Every row gives one point. Each copy is the shape, with its points in the same order, stretched, turned, moved and blurred by noise. Say if it was mirrored as well.
In the rows, 128 means zero.

Shape:
[[ 88  97 176]
 [ 94  85 122]
 [ 75 143  79]
 [142 136 157]
 [149 192 158]
 [153 172  98]
 [162 157 111]]
Copy 1, 7 rows:
[[ 75 134 173]
 [ 69 126 119]
 [ 89  59 104]
 [142 126 156]
 [184  89 176]
 [170  84 115]
 [168 104 116]]
Copy 1 is: mirrored
Copy 2:
[[159 152  98]
 [141 119  87]
 [ 72 116  54]
 [118 156 145]
 [ 63 174 166]
 [ 53 121 139]
 [ 68 119 157]]
Copy 2 is: mirrored

Shape (8 x 4):
[[174 190 120 161]
 [143 139 159  83]
 [151 125 167 190]
 [175 121 102 185]
 [155 129 146  80]
 [ 99 142 139 105]
 [152 123 197 148]
 [117 131 111  59]]
Copy 1, 8 rows:
[[132 214 158 166]
 [149 137 173  96]
 [141 145 165 204]
 [169 179 112 198]
 [167 139 166  94]
 [108 132 145 106]
 [149 115 198 171]
 [140 134 124  62]]
Copy 1 is: only turned
Copy 2:
[[180 195 142 187]
 [152 128 171 103]
 [166 112 137 206]
 [195 152  78 188]
 [171 137 139  93]
 [104 141 138 125]
 [168  95 171 168]
 [124 149 131  77]]
Copy 2 is: only turned
Copy 3 (8 x 4):
[[163 227 140 117]
 [153 133  84 158]
 [158 159 199 144]
 [168 189 182  74]
 [160 133  78 129]
 [103 128 106 135]
 [167 130 158 176]
 [119 125  46 103]]
Copy 3 is: mirrored
Copy 4 (8 x 4):
[[165 188 111 117]
 [115 100 153  85]
 [193 122 168 158]
 [188 135  92 171]
 [116  99 128  96]
 [ 86 115 152 137]
 [178 105 198 124]
 [ 69 106 111 115]]
Copy 4 is: only turned

Shape:
[[115 107 150 113 188 124 161 129]
 [114 117 137 113 104 154 124 130]
 [129 110 121 150 113 142 153 133]
 [115 117  82 109 174 152 156 103]
 [114 150 113 140 129 110  84 118]
 [134 102 118 139 110 110 134 135]
 [120  97 142 134 169 134 156 140]
 [144 118 146 107 135 108 151 132]
 [142 121 131 144 124 123 126  86]
 [249 124 136 140 103 120 166 136]
 [130 113 100 137 103 203  64 134]
 [126 156 150 193 126 128 117  84]
 [131 103 136 166 110 120 140 101]
 [116 113 142 188 118 180 161 133]]
Copy 1 (14 x 8):
[[ 98 131 164 112 173 140 156 101]
 [137 110 110 111 130 150 149 146]
 [135 110 133 135 107 124 164 122]
 [ 96 108 140 115 119 173 125  77]
 [119 151  90 140 129 120 100 126]
 [130 113 125 118 110  96 146 121]
 [110 117 168 132 153 129 165 111]
 [140 136 149  90 136 116 150 112]
 [157 124 110 134 133 121 133  92]
 [227 142 195 120  73  90 132 104]
 [145  79 101 162 117 172  94 172]
 [162 157  96 185 145 122 146 104]
 [151 115 114 146 125  99 163 104]
 [142 109 140 181 121 145 190 133]]
Copy 1 is: mirrored
Copy 2, 14 rows:
[[115 116 145  95 174 142 135 115]
 [ 99 126 127 116 101 134 149 135]
 [127  93 129 127 107 115 122 130]
 [132 115 114 109 145 174 104  95]
 [100 161 103 141 122 106  96 133]
 [116  95 103 126 119  94 130 142]
 [114  96 151 110 172 125 123 128]
 [135 126 130  99 141 108 154 131]
 [127 129 123 153 124  99 129 106]
 [222 100 134 163 121  74 158 159]
 [ 98 126 104 189  92 166 122 158]
 [113 156 160 165 114  82  94 110]
 [115 103 129 141 123  87 131 113]
 [109  83 172 140  98 127 109 134]]
Copy 2 is: mirrored
